Each row is a point. Any point is a mix of the corners, with weights that add up to 1. It lies inside the corners' shape when no weight is negative. Say inside or outside, and name the corners with a negative weight.
In the rows, 128 means zero.

Corners:
(1): [118 105 185]
(2): [173  54  76]
(3): [135 163 146]
(4): [ 99 179  89]
Points:
[158  70 155] => outside (4)
[144 135 104] => outside (1)
[112 173  71] => outside (1)
[128 150 100] => outside (1)
[131 167 107] => outside (1)

Corners:
(1): [183  96 169  67 106 153]
(2): [114 122 166  80 126 113]
(3): [ 72 153  95 140  81 150]
(4): [142 181 178 183 123 127]
(5): [159 125  88 165 180  78]
(6): [109 103 187 203 138 139]
(7): [215 170  78  74 230 140]
Points:
[160 122 162 116 122 139] => inside
[135 117 162 113 126 132] => inside
[ 76 133 162 174  97 106] => outside (1, 7)
[147 111 134  74 149 129] => outside (4)
[124 128 159 169 125 116] => outside (7)

Corners:
(1): [179 104  71 124  89  59  99 147 148 123 132]
(2): [106 119 182  92 165 159 108  76  58  65 123]
(3): [147 125 132 110  70 179  86 140 133 146 130]
(4): [129 178 118 103 162 174 108 101 155 102 146]
(5): [183  93 107 132  90  74 144 229 154 175 220]
(6): [131 148 161 146  84  71  71 159 173 148 182]
(7): [ 29 148 140  75 148 136 137  60  99 127  88]
(8): [ 95  97 140 193 102 163 120 128 136  87 135]
(9): [215 220 157  31  48  71 192 131 146 102 143]
(10): [168  83  93 143  62  75 122 102 161 155 236]
(11): [104 176 144 144 152 157 134  68  30 140  85]
(12): [108 117 189 126 198 158 122  42 106 130  82]
Points:
[139 128  90  94  99 104 178 132  97 103 161] => outside (3, 6, 12)
[142 147 132  90 111 123 119 102 155 106 140] => outside (5, 11)
[158 128 126 111  94  98 138 149 140 140 174] => inside
[126 120 122 116 101 106 128 108 134 138 166] => inside
[115 112 130 147 136 111 114 119 119 141 157] => outside (3, 9)
[124 164 139  85 115 123 138 103 129 117 129] => inside
[155 133 128 126 104 127 116 129 133 126 150] => outside (7)
[ 96 113 154 170 146 180  72  54  97 108 108] => outside (5, 7, 9)

Corners:
(1): [119 137 101 127 128 149 207 169 174 133 163 177  67 112]
(2): [165 194 168 119 158 184 118 130 102 110 198 114 116 149]
(3): [ 58  80 116 101 109 168 110 109 135 218 130 168  96  90]
(4): [ 87 124 146  84 144 171 135 110 161 152 203 143  68 210]
(5): [150 173 106 163  97  79  91  80  97 125 118  23 150 130]
(6): [205 158 179 200 170  73 133  76  91  90 154 138 154 176]
(7): [ 75 155 131 109  76 110 124  76  95 109 120 149 165  89]
(8): [128 155 109  62 120  51  75  88 105 164 142 120 165  74]
(9): [ 95  41 127  86  69 158  96 142 154 132 131 183  74  99]
(10): [101  86  40 107 111 158  87  99 104 135 172 173 139  85]
(11): [146 139 172 170 224  80 102  77 111  52 134  87 181 124]
(12): [ 53  78 117  77 144 137 117 173  91 142 160 193  39 119]
(13): [ 99 113  70  59  99 153 135 142  99 147  51 161 168 125]
(14): [188 140 154 110 180 112 141  22  81  86 139  92  94 131]
(15): [169 109 179 150 169  79 170  68  68  87 198  62 194 133]
Points:
[112 116 117 113 132 131 136 126 124 126 152 153 105 115] => inside
[123 116 158 113 143 119 135 102 118 126 160 136 109 122] => outside (5, 10, 13)
[111 117 125 103 130 139 127 129 115 128 149 150 100 122] => inside
[134 121 136 112 148 125 116  90 103 124 144 114 129 140] => outside (1, 7)
[132 123 133 114 140 120 134 103  99 119 143 120 149 127] => inside
[ 96 108 111  93 123 145 115 112 120 135 149 141 118 109] => outside (6)
[ 88 102 120  75 109 169 170 140 144 164 206 185  55 100] => outside (5, 6, 11, 13)

Corners:
(1): [180  67 119 193  83 173  97 125 110  98 103 101 136 132 176 135 165 109
 106 161]
(2): [ 90 159 189 182 154  80 164 161 130 143 127  82 147  80  87  69 162 152
  98 107]
(3): [153 132 103 106 151  79 102 131  95  99 195  98 152  78 157 122 122 161
 105 124]
(4): [179  61  83 124  87 124 135 215 176 114  95 207 133  94 155  95 156  72
 119 132]
(5): [ 79 122 197 109  77 101  94 182 107 177 209 158 186 185 135 176 159 118
 157 196]
(6): [ 78 121 119  85 104  94 116 117 133 161 133 169 172 156 123 133 104 186
 117 124]
(7): [146  96 182 169 194 167 133  78 128 127 178 105 167 159  73 128  54 154
 108  51]
(8): [166 121 131  74 130 157  56 151 204 152 115 148 144 171 122 188 146 131
 105 191]
(9): [190  87 116 140 149 112 141 159 208 111 171 163  98 131 134  65 135 179
 156 112]
(10): [141 130 144 204 147  86 162 102  99  66 140  87 155 119 178 184 149  86
 164  72]
(11): [202 123  96  98  76 180 127 147 166  91  87 122  73  81 103  96 104 165
 172 117]
(12): [ 69  87 104 128 163 176 124 123 194 102 133 118 190 149 108 161 116 109
 188 175]
(13): [105  67 169 167 107 122 143 193 118 152  91 168  96 154 184 167  58 111
 113 152]
(14): [182 111  81 151 104  51  58 163 122 146 180  76 187 159  70 137 107 177
 160 179]
(15): [142  93  70 137  99 170  87 181 145  86 165 118  87 108  95 171 173 109
  88  79]
(16): [165  96 132 167  89 115  65 113  93  62 133 209 102  81 122 113 124 142
 178 166]
(17): [151  59 134 183 215 103 114 150 127 178 106  77 156 120  83  90 140 162
 173  83]
(18): [115 109 195 119 104 152 162 188  95  60 150 126 119 187  68 166 147 153
  82 155]
(19): [111 115 194  75 175  71 129  81 186 154 147  74 100 192  81 109  91  93
 168 126]
(20): [141 160  73 126 184 128  76 139 155 134  96  94 129 121 125  58 100 137
 150  66]
(21): [159 151  92  88 171 120 169  85 125 186 197 178  91 188  82 112  59 177
 114 111]
Points:
[ 86 121 190 154 151  59 134 103  69 133 203 102 214 167  90 140 144 134
 140 165] => outside (8, 9, 11, 13, 15, 20)
[147 128 136 154 160 113 124 115 122 103 180  69 127 125  81 111 131 151
 149  97] => outside (4, 6, 8, 13)
[ 85 108 181 190 207 126 131  96 147 177 132 115 151 165 112 117 113 126
 135  77] => outside (3, 4, 11, 14, 18)
[124 131 201 142 184 141 107 150 141  97 160  72 116 135 104 153 137 133
 154 121] => outside (1, 4, 6, 14, 21)
[131 118 131 146 124 139  98 176 113 122 148 133 132 134 111 179 114 135
 121 140] => outside (1, 4, 6, 9, 19)
[130  99 117 125 129 107 113 151 146 118 140 135 138 131 122 117 113 142
 153 109] => outside (1, 2, 8, 21)
[155  71 113 167  93 154 120 167 111 111 149 168 140 148 127 162 109 149
 138 139] => outside (2, 3, 8, 19, 20)

Corners:
(1): [130 141 161 136 105 177 171 128  96 114 140 146 114 130 131  77  95 133
 151 149]
(2): [145  99 184 103 106 160  93 127 187 147 125 144 154 125 115 120 123 153
 109 152]
(3): [ 67 135 147 129  95 103 119 185 189 156 106 134 230 147  80 111 109 113
  87  73]
(4): [116  96 188 170  75 151  90 142 125 170 109 145 116 108 100 130 166  91
 124 130]
(5): [166 110 145 104 113 127 175 122 100 151 206 119 138 154  83 137 106 111
 121 124]
(6): [ 83 104 135 101 106 147  65 159 164  80 183  95 150 120  95 156 143 123
 124 180]
(7): [163 119 180 182 102 124 173  51 108 159 203 132 117 120 109  99 151 103
 145 178]
(8): [114 105 147  98 136 129  60 110 153  69 161 194 146 154 170 193  88  91
  97 108]
(9): [128 131  86 139 120 133 157 122 187 113 169 182 147 103 134 102 162 116
 122  60]
(10): [179 137 105 187 105 166 116  68 133 118 141 122 108 116 117 121 127 168
 172 136]
(11): [101 104 125 107 122 152 169  38 171 122 185 228 154 119 102  90 121 176
 179  84]
(12): [158 217 160 163 118 155  86 121 165 164 175 162 157 108   7 118 146 130
  90  85]
(13): [124 129 142 122 141  91 114 145 122 135 107 184 157 111 108 155 134 160
 150 136]
(14): [ 90 124  99 134 134 134 143 125 123 166 131 201 153 112 135 135  64 137
 100  94]
(15): [125 125 144 103 134 129 125 136 105 136 161  58 100 133 132  95  88 178
 122 120]
(16): [110 107 162  75  80 113 184 105 110 106  87 149 117 141 131 110 150 114
 101 167]
(17): [ 94 174 100 159 119 154 128  92 103 136 169 154 239  97 108 122 151 138
 143  70]
(18): [ 91  66 147  35 204 126 171 145 177 163 124 124 119 178 127 114  99 125
 158 149]
(19): [102 135 164 153  98 156 124 117 169 117 190 117 140 145 128 177 149 152
 105 126]
(20): [124 118 180  97  81 155 178  91 152 123 135 130  93  98 153 119 107  88
 162 161]
(21): [144  86 167 111 150 130 214  99 118 111 106 101 115  95  90  88  75 177
 107 137]
Points:
[121 129 141 129 115 136 138 113 140 135 142 150 153 126 114 121 122 133
 125 112] => outside (6)
[129 131 137 135 113 149 145 117 139 124 149 150 134 121 119 108 124 132
 134 119] => inside
[123 132 139 130 122 133 139 117 139 131 151 153 142 121 105 123 124 133
 128 115] => outside (2)
[103 147 123 166 127 136 154 130 144 165 125 144 165 116  92  85 125 154
 138  85] => outside (2, 5, 6, 8, 16, 20)

Corners:
(1): [145 177 151 154 147 107 149 124 128 225 148 112 151 108 130 162 131 179
 118 204]
(2): [106 102  77 133 124 109 154 125 182 143 148 129 147 116 124 151 111 144
 127 123]
(3): [103 115 130 141 134 110 161 159 101 109  93 115 149 141 113 132 119 172
 156  95]
(4): [135 193 129 146 137 141 158 118 127  98 115 111  97 147 182 127 185 135
 107  98]
(5): [120 145 154 109 132 122  85 140 150  88 157 116 112 115 114  40 112 118
 109 107]
(6): [ 91 105 150 125  70 105  84 144 114 134  82 114 138 110 199 144 163 153
 112 104]
(7): [116 146 159 134 114 147 112 154 113  88 139 117  67 111 145 138 106 104
 113 103]
(8): [131 105 116 108 142 116 145 147 114 129 151 106 104 124 140  66 160 158
 133 144]
(9): [135 129 118   7 146 111 103 164 109  93  46 148 102 111 142 120 128 153
 153  98]
(10): [128 110 125 159 142 137  64 139 117 138 133 136 142 141 109 154 133 152
 104 181]
(11): [ 99  95 140 148 139 164 150 144 112 100 155 156 143 175 158 117 111 179
 101 128]
(12): [133 134 111 124  56  93 116  83 101 103 154 128 132 149 124 132 126 172
 106 107]
(13): [106  94 157 129 142 124 119  90 128  89 171 115 154 117 107 152 101 146
 128 248]
(14): [144  98 140 124 153  95 144 157 106 141  29 160 124 121 127 151 103 141
  85 108]
(15): [ 86 107 130 154 136 140 154 135 111 194 156 117 142 156 126 119 106  85
 124 139]
(16): [140 124 121  72  45 119 153 147 143 145 140 111 136 232 134 105 104 163
  98 107]
(17): [130 139 113 134 133 101  97 146 102 106 151 110 151 130 160 124 100 121
 149 173]
(18): [122 109  85 143 148 129 119 131 106 131  16 181 134 157 172 132 109 146
 244 121]
(19): [106 112 144 143 121  97 164 156 105 118 166 154 147 164 130 120 128  97
 175 117]
(20): [114  80 129 144 128  81  98 105 115  97 153 101 137 157 148 145 112 137
 127 107]
(21): [ 52  98 125  92 150  99 137 156 100  87 124 175  93 177 121 117 114 106
 194 149]
Points:
[110 119 117 116 115 128 119 138 119 106 124 136 123 147 139 115 128 140
 142 124] => outside (1, 14, 20)
[126 152 132 105 104 122  81 140 106  91 102 126 111 151 166 126 128 177
 122 109] => outside (2, 8, 13, 14, 15, 19)
[121 131 130 128 137 120 117 134 120 110 118 125 123 125 142 123 128 151
 129 133] => outside (15, 16, 19)
[ 89  98 134 153 139 122 150 131 121 125 192 122 140 165 119 111  89 119
 164 163] => outside (4, 6, 9, 10, 12, 14)
[120 117 135 102 123  96 120 144 120 113 128 128 123 132 123 124 120 147
 124 139] => outside (4, 11, 15, 18)

Corners:
(1): [140 114 110 133 142 127  48  60 118 137  69 134 100 193 121 131 153 128
  97 178]
(2): [105 107  68  59 124 162  81 103 119  92  94  91  95 172  99 113 151 203
  96 146]
(3): [171 137 117  62 110 170 124  94 102  93  71 142 130 196 102 120 155 182
 135 167]
(4): [155 166 143 110 162 184  72  91  73 114 112 160 137 131 137  50 172 194
 139 146]
(5): [105 161 173 125 172 105 104  51 163 135 132 122 115 151 160 101  74  98
 190 157]
(6): [130 115 174 105 178  86 117 148 151 157  97 138 160 126 133 111  76  73
 116 165]
(7): [131 178  97  95  79 169  91  67  97  37  83 161 144 114 135  80 183 102
 129 155]
(8): [145  30 112 147  80  91 143 106 139 146  97  49 122 144  80 108  88 177
 121 127]
(9): [118 148 108 171  78 188  98 144  73  75 151 158 215 127 145 130 194 110
 148 171]
(10): [184 137  92 101 176 164 111 107  47  73 141 140 106 158 154 121 193 109
 156 145]
(11): [160 168  76 143 132 161  71 139  97  48 108 168 133 121 146 102 175 160
 163 215]
(12): [153 105 127 128  26  78 179 123 101 152 174  87 160  91 126 161  69 144
  83 155]
(13): [101 120 153 160 179 141 155  79 142 123 108 194 124 114 159  97  64 100
 110 174]
(14): [134 131 212 114 210 129  92  74 160  71 126 187  76 167 115 110 130 109
 127 164]
(15): [145  77 146 168  71 116 133 115 135 167 115  82 138  68 121 173  71 129
 160 113]
(16): [149 126 146 179  83 112 174 133 104 127 111   7 137 122 133 165  60 123
  96 127]
(17): [151 121 164 195 129 141 171 100 210 179 150 108 126  88 151 124  95  81
 128 137]
(18): [144 135 147 209 143  69 154 137 155 153 151 126 156  74  67 159  69 115
 118 105]
(19): [106 121 147 189  80  76 178 176 121 160 118 140 121 105 141 146 148 128
 138 148]
(20): [155 135 149 170 126  99  92 129 158 119 126 164 147 157 174 141  94 109
 144  87]
(21): [130  92 120 148 122  99 135  76 146 127  78  62 170  98 140 168 115 196
  95 143]
Points:
[127 113 145 138 112 116 135 101 136 137 108 106 133 124 120 130 105 136
 119 145] => outside (10, 11, 20)
[136 130 130 138 134 111 119 115 115 111 115 126 138 134 118 125 118 135
 123 148] => outside (15, 17)
[157 108 105 125  70 127 123 123 107 123  97  95 155 139 115 144 146 152
 107 112] => outside (5, 11, 13, 14)
[141 117 136 148 108 111 132 119 139 129 119 115 134 127 130 143 113 121
 128 143] => outside (4, 13)

Corners:
(1): [110 120  88 232 137 131  91 196  34 189  88 157 119 131 149 155 108  56
 125 135]
(2): [ 84  49  77 100 157 161  84 169 138 123 170  89 109 104 205 192 108  88
 239  99]
(3): [105 194  86 167 131 110  95  43 137 114  91 153 140 119 111  88 115 213
 139  91]
(4): [195  86 135 138 145 125 119 100  75 157 187 202 113 147 219 117 112 137
 197 223]
(5): [184  66  31  88 100  69 193  98  81 121 165 195 109  98 156 117 107 102
  87 129]
(6): [122 215  97 142 103  79 130 143  60 114  46 127  98 115 125 123 151 139
 111 158]
(7): [174  92 137 170  97 126 107  95  77  74 129 137  81 109  91  83 195 238
 129 114]
(8): [112 153  87 195 153  81 209 155 103 149 115 173  99 187 176  37 158 125
 164  67]
(9): [170 110 121 142 127 102  89  95 106 131 144 126 164 161 172  58 164 117
 168  85]
(10): [123 160 138 159 134 168 133 129   7 109 141  93 174  94 148 150 103 230
 134  75]
(11): [172 101  84  85 145 166 153 148 129 193  75  81  84  67 164 114 128 109
 164 147]
(12): [120  80 178 120 203 144 112  87 133  87 138 220 173 158 119  77 147 149
  92 192]
(13): [ 83 181  82 186  39 125 191 121 147 114 112 127 111 125  94 123 178 117
 106  31]
(14): [161 149 125 195 178  92 169 148 172 117  72 149 155 150 128 120 186 108
 121 119]
(15): [148  70 136 127  94 107 125 120 130 125 145 202 112 165 141 102  97 160
 111 101]
(16): [117 133 115 158 185 104 107  61 119 135 141 148 107 197 166 125  90 133
 103 110]
(17): [ 45 112  75 127  60 147 160 122 126  98  96  73 183 112 173 160 134 151
  94 138]
(18): [198 147 132 134 151 122 157  60 104  54  76 184 102 129 170  29 149 140
 106 158]
(19): [ 80 129 166 166 107  66 190  93  76 118  24 142 135  50 135 111 165 140
  40 100]
(20): [120 154 122 153 164 123 108 147 124 150 138  77 130  63 218 105  99 123
 121 162]
(21): [115 122 161 155 139  98 204  97 118 125  94 113 107 113  73  99  82 128
 123 127]
Points:
[135 116 117 149 128 116 130 117 108 130 120 149 119 134 150 108 122 138
 123 118] => inside
[164 106 116 122 144 105 140  77 119 102 131 154 151 119 171  69 133 191
  81 125] => outside (1, 2, 4, 6, 13, 21)
[122 121 117 147 146 116 134 115 106 118 104 135 136 122 146 109 126 140
 119 127] => outside (4, 13)
[123 139 123 160 120 135 103 111 110 108 129 134 136 136 137 123 127 161
 134 123] => outside (5, 8, 11, 19)
[114 138 135 170 140 108 143 134 101 110 100 138 131 140 145 105 148 130
 113 116] => outside (3, 4, 5, 11)
[140 134 118 150 129 117 152 113 106 131 101 135 118 116 139  97 134 140
 121 124] => outside (2)
[136 112 109 130 127 111 122  80 141  94 143 155 128 152 149 112 127 146
 117 146] => outside (1, 8, 10, 11, 19)
[105 125  98 157 111 126 139 126 103 126 106 127 137 123 153 127 131 133
 121 125] => inside
[162 118 121 136 170 103 141 103 106 121 125 151 119 116 159  91 134 145
 139 139] => outside (1, 13, 15, 17)

Corners:
(1): [127 161 112 139 106  93 148 119 166 118 152 115 112 148 123 150 116  80
 132 124]
(2): [105 112 110 122 104  65 130 103 146 111 146 118 104 144 104 112 146 158
 139 135]
(3): [119 100 141 121 120 146 141 147 106 115 100 107  93 121 105 157 137 149
 145 152]
(4): [ 90 152 127 138 138 115 103 146  98  97  96 118 112 135 125 119 130 139
 141 101]
(5): [156 162 116 104 137  83 121 144 103  95 119 112 191 103 102 136 106 129
  68 121]
(6): [125  81 141  76 136 156 200 156 132 137 113  99 218 111 138 124 131 142
 142 105]
(7): [106 105  97 142 182 152  87 158 157 157 171 138  90 123 105 129 120 124
 118 149]
(8): [162 171 134 123 167  79 117 119 141  89  97 141 147 138 144 101 133 136
 122 120]
(9): [137 124 138 132 155 124 116 134 101 113 199 109 116 120 118 120  96 142
 134 131]
(10): [138 148 101  96 115 156 133 161 101 166 162 134 109  96 120 112 116  37
  95 134]
(11): [143 139 105  95 134 170 128  45 106 232 163 123  99  85  99 116 109  78
 107 159]
(12): [152 171 110 124 104  15 157 114 118  95 106 130 109 105 180 149 110 116
 133 110]
(13): [ 72 125 194 130 110  79 128 162 121 171 110 138  95 127 105 141 145 149
 143 114]
(14): [ 88  54 167 132 166  85 111 136 111 106 132 140 117 124 100 143 116 138
  73 136]
(15): [165 175 137 112 113 115 122 134 132 111  95 109 163 105 212 118 116 110
 113 138]
(16): [124 149 152 118  90 128 113 143 105 113  97 160  83 209 194 158 142 144
 157 134]
(17): [146 149 125 120 113 137 118  98 151 129 123 127 111  99 150 113 106 122
 115  85]
(18): [123 125 112 121 128 127 101 173 122 103 116  93 100 249 123 112 123 157
 159 120]
(19): [134 145 111 126 103 151 102 134 110 161 114 142 130 103  93 106  91  88
 131 136]
(20): [139 132 126  83 123 121  92 158 107 109 116 117 104 113 117 130 136  72
 141 130]
(21): [137 139 118  78 129 109 152  90 158 110 122 118 133 143 101  97  92 146
 131 148]
Points:
[119 126 135 131 142 122 128 127 112 141 137 137 116 106 117 139 115 117
 111 123] => outside (2, 15, 18, 20, 21)
[139 152 122 112 119 118 130 125 125 130 122 122 134 127 130 122 114 124
 126 128] => outside (14, 20)
[138 140 129 110 117  98 136 120 128  97 101 119 129 150 153 136 130 140
 131 128] => outside (7, 9, 10, 13, 19)
[119 126 138 113 132 115 119 153 126 115 125 121 120 144 123 127 129 130
 129 125] => outside (11, 12, 19)
[125 116 126 115 130 102 127 127 131 130 153 112 101 111 105 132 117 116
 111 142] => outside (4, 6, 8, 16, 19)

Corners:
(1): [132 119 107 125 173 139  23 144 121 188 179 186 122 117 132 173 158 102
 174 153]
(2): [118  80 111 196 174 101 117 151 155 144 214 188 156  60 189 192 166 105
 190 126]
(3): [198 114 130  97 105  88 133 143 160 132 142 113 178 101  97  84  96 156
  62  99]
(4): [ 90 142 152  42  97 122 146 122  84 181 172 148  92 136  93 191 155 184
 166 148]
(5): [157 158 123 119 107 125 112 147 143  94 113 120 169  94  95 145 118  99
 137 140]
(6): [165  96 147 145 127 188 129 132 150 139 107 155 200 147  87 174 105 115
  85 117]
(7): [ 96 111 147  41 150 168 104 115  59 196 183  78 118 125 148 143 136 165
 147 130]
(8): [134 190 123  67 163 142 148 122  27 180 148 144 125 158 128 196 139 201
 122 111]
(9): [125  78  92 151 173 115  77 140 132 145 157 202 158 136 218 168 182 102
 223 115]
(10): [218 138 116 177 133  63 137 104 188 132 132 116 147 127 122 118 103  77
 108 132]
(11): [132  52  99 191 184 111  82 154  99 119 176 200 131 117 144 129 163  51
 201 164]
(12): [164 147 165 174  94 134  92 191 164 123 133 139 135 125 130  99 109  81
  72 155]
(13): [185  73 142 143 151 104 113 190 173 142  72  85 135 132 140 128 103 105
  77 136]
(14): [168 145 135 142 197 140 146 164 189 144 120 137 164 128 135  90 157 161
 105 112]
(15): [114 131 102 189 158  98 124 163 189 148 115 137 172 145 119 114  91 116
  93  87]
(16): [136 133 100 123 118  92 142 129 157 158 110 126 169 104 142 131 128  91
 110 209]
(17): [174 131 119 133 137 141 137 181 168 170 125 156 164 119 120 109  86  57
  98 102]
(18): [ 72 122 151   7 149  97 134  87  70 139 184 154 100 100 127 198 188 131
 120 104]
(19): [170 148 173 162 118  68 114 146 146 158  87 119 196 110 112 107 123  88
 105 121]
(20): [113  87  77 200 158 143  87 129 101 204 157 200  91  84 171 149 202 119
 210 151]
(21): [151 122 161 134 132  96 129 127 153 133  64 137 144 108 129 124  69 112
 116 135]
Points:
[104 102 106  87 148 134 122  96  76 195 189 171 123 113 108 184 128 125
 150 134] => outside (5, 9, 12, 13, 14, 19)
[143 118 129 128 144 122 112 143 128 153 149 150 143 116 131 145 132 123
 134 122] => outside (16)
[131 132 135 104 115 119 111 152 151 145 109 156 149 121 115 140 136 125
 115 127] => outside (2, 7, 8, 10, 11)
[134 109 121  96 151 131 122 128 112 159 151 149 129 115 134 161 152 136
 157 142] => outside (12, 15, 19)
[136 118 124 123 147 117 121 135 128 154 139 148 149 120 131 151 134 122
 136 125] => outside (12)
[141 134 129 136 140 122 114 136 131 161 139 153 146 118 133 142 138 127
 134 117] => outside (11, 13, 16)
[148 122 132 130 144 119 117 146 138 150 137 142 145 119 130 135 130 121
 125 121] => outside (16)
[159 110 150 154 128  89 114 164 183 136 108 152 177 115 119 119 111  83
 106 128] => outside (5, 7, 8, 10, 20)
[124 109 149 116 146 128 117 115  90 150 150 148 111 117 146 177 172 138
 171 143] => outside (1, 3, 15, 16, 17)
